Each row is a point. Each copy is the shape, with its points in the same order, turned, moved and blurred by noise. Is it also mirrored, or only turned?

Shape:
15 -23 4

28 1 7

-24 7 -53

-1 3 47

11 27 32

23 -3 35

-41 -33 22

-1 -62 12

8 30 10
Copy 1 (9 x 3):
-7 -18 -9

10 -22 8

24 45 -16

-36 -17 35

-1 -23 42

-12 -34 20

-53 13 -16

-38 -25 -47

11 3 30
Copy 1 is: only turned
Copy 2, 9 rows:
9 -24 -22

23 -32 1

2 44 5

-21 -54 9

0 -46 30

6 -54 0

-49 -16 -25

-13 -25 -60

7 -26 31
Copy 2 is: only turned

Shape:
37 17 -58 65

13 -48 -17 34

2 11 29 -8

-22 10 -9 -5

-25 10 6 -4

41 28 -33 7

-4 -24 -16 -24

-57 11 -6 -28
Copy 1, 8 rows:
4 23 -58 64

-38 -30 -27 24

-3 8 3 -38

13 -5 17 -2

5 0 26 -11

32 11 -49 9

14 -45 -1 -8

32 -16 56 -7
Copy 1 is: mirrored
Copy 2 (8 x 4):
8 -78 45 -3

58 -27 -3 -6

4 27 6 32

-11 10 -7 -3

-9 15 -13 10

-2 -17 57 2

26 25 4 -21

-29 36 -32 -17
Copy 2 is: mirrored

Shape:
17 47 7 -7

-38 -36 -9 -25

-31 -50 -19 -50

-37 9 -3 -21

2 16 -14 22

-21 -42 8 -33

-7 37 9 44

3 7 -24 24

-17 -43 13 -8

7 26 -12 37
Copy 1:
42 6 -3 20

-30 -55 -20 -15

-30 -59 -41 -36

4 -47 -16 17

-6 10 3 25

-18 -50 -11 -35

8 6 30 46

-17 14 -6 23

-27 -35 8 -26

-4 22 11 37
Copy 1 is: mirrored
Copy 2 (10 x 4):
10 45 8 -3

-6 -50 -29 15

-22 -61 -30 -8

0 1 -29 16

-3 18 17 28

2 -51 -22 -1

18 39 13 54

-15 8 23 30

21 -45 -3 12

-7 31 25 37
Copy 2 is: mirrored
Copy 3, 10 rows:
5 32 9 23

-27 -50 33 -31

-15 -79 30 -23

-23 -12 36 -13

-29 -1 -6 5

-6 -52 24 -35

-47 44 -12 -3

-38 -3 -12 15

-11 -45 -1 -38

-42 21 -16 24
Copy 3 is: mirrored

Shape:
42 -17 31 -23 21 13

14 21 7 -35 9 1

-14 3 30 78 2 11

-16 11 29 -37 -6 -22

-17 -15 2 -37 109 23

-11 -28 13 -44 -2 22

-3 3 3 -40 -16 16

31 6 4 -40 -18 18

-8 21 20 -11 -10 16

-21 -11 2 28 -8 -42
Copy 1, 10 rows:
2 -7 -24 34 -46 36

-16 9 -2 8 -38 -1

10 -11 -10 43 69 19

-11 -6 28 38 -34 -20

-40 -54 32 -28 -36 72

-28 -45 -10 36 -44 -8

-29 -15 -10 25 -37 -24

-17 4 -34 26 -50 -13

-30 1 -3 33 -6 -12

37 -27 18 22 22 -25
Copy 1 is: only turned
Copy 2 (10 x 6):
36 -26 -16 -22 10 -27

1 -17 -14 2 37 -11

38 33 18 44 -44 1

-4 -31 27 1 27 2

37 66 -3 -57 70 -28

-2 -11 -7 -35 19 19

-15 -23 -20 -9 19 12

2 -40 -39 -4 14 1

12 -8 -4 24 14 21

-21 8 45 18 -23 -20
Copy 2 is: mirrored
Copy 3, 10 rows:
-5 -20 46 28 18 19

-5 -33 26 -13 1 4

47 45 -3 11 12 -47

-4 -50 31 -8 -17 -34

-91 34 39 -16 5 6

-15 -23 35 21 -43 3

4 -33 28 -3 -35 9

12 -40 27 7 -15 23

21 -15 33 -16 -18 -9

9 -19 -27 14 3 -51
Copy 3 is: only turned
Copy 4, 10 rows:
32 4 44 11 24 11

5 1 38 -21 -4 -12

-70 -6 -3 43 35 24

-2 -29 23 -29 -19 18

17 6 27 -71 94 -7

32 -40 12 -10 14 -11

12 -29 23 -8 -9 -25

23 -7 36 8 -14 -26

-23 -25 28 -1 -2 -10

-32 1 -33 -2 -9 31
Copy 4 is: mirrored
